Each row of a before or after table is a point. One or more steps were done to the points. Then noise was added and the rows were shuffled. The steps act on columns, c1 being the first. Name the steps. A step turns or swaps two columns, mirrors them in a line or flattens them onto one, adds a multiple of one to another, or multiplies or shifts one. Angles are multiples of 10 degrees, from the lower column toward the higher: turns from -170 to 170, lines from 10 to 170 but not 90. Use the fewest steps. Two steps may share a column if one is a turn and the other turns, adds or multiplies; they go together, in the order done. Otherwise the lowest column goes first.
(in the rows, 128 means zero)

Before:
[[ 98 130 110]
 [103 118  83]
 [ 97  90 109]
 [152  87 172]
 [138 164 179]
 [ 97 100  94]
 [148 137 116]
 [137 158 158]
 [100 137 186]
 [148 187 163]
 [125 141 109]]
After:
[[169 115 190]
 [104 168 188]
 [157 121 167]
 [ 84 112  82]
 [111 106 104]
 [ 83 116 101]
 [134 122 108]
 [106 113  68]
 [147 138 114]
 [186 111 176]
 [115 100 207]]
Steps: mirror c1 and c2 in the line at 30 degrees; multiply c3 by 1.3

Before (10 x 4):
[[ 93 156 147 205]
 [128 142 134  96]
 [145 113 102 154]
 [152  55  99 119]
 [115 155 128 101]
 [116 138 180 144]
 [ 92 177 103 181]
 [ 80  94 133 135]
 [ 70 135 101 153]
 [119 148 177 124]]
After (10 x 4):
[[110  24  96 154]
 [160 108 131 139]
 [144 113 179 106]
 [140  61 134  81]
 [155 127 129 123]
 [ 81 148 106  80]
 [ 86  88 100 138]
 [ 73 128 147  75]
 [159 116 181 120]
 [113 106 102  60]]
Steps: turn c1 and c4 by 110 degrees; add 0.5 times c3 to c1; shift c2 by -30

Before (9 x 6):
[[126 133 134 181 124 118]
 [131 102 135 102 129 108]
 [106 106 163 177 105 124]
 [105 248 159 143 188 126]
 [ 88 122 127 150 123 126]
 [111 120 179 165 124 121]
 [ 91 158 124 129 108 181]
 [169 131 140 180 109 181]
 [126 161 142 140 104 110]]
After, 9 rows:
[[120  88  67 154  66 127]
 [  6 148 100 144 135 125]
 [155 122  74  99  80 108]
 [129 110 119 164  73 122]
 [ 94 137  83 142  51 111]
 [125 127  74 179  76 119]
 [142  99 101 178  55 125]
 [ 88 104  63 129  60 182]
 [141 169  80 181  62 181]]
Steps: turn c1 and c2 by 70 degrees; shift c3 by -60; shift c5 by -50

Before, 9 rows:
[[124 120 116 123 138 121 113  93]
 [130  79 161  60  77 140 147  92]
 [ 78  73 127  73  87  65  96  92]
 [101 195 148 119 114 127 160 101]
 [158 138 123 126 123 126 110 189]
 [165 114 142 141 153  85 125 161]
 [101 136 126 114 144 128 148 146]
 [107 113 112 131  32  82 195 146]
 [ 93  93 184 155 135 160 111 105]]
After (9 x 8):
[[153 131 123 137 124 189 112 136]
 [ 61  74 128  77  88  97  98  55]
 [112 122 127 134 148 150 145 135]
 [ 84 151 185  94 137  94 110 150]
 [138 134 109 114  34 153 196  83]
 [116 113 142 195 110 100 155 119]
 [114 126 123 117 141  97 109 120]
 [172 139 136 113 146 169 119  87]
 [146  64 160  79  82  92 148 132]]
Steps: add 0.5 times c7 to c1; swap c2 and c4; mirror c6 and c8 in the line at 50 degrees
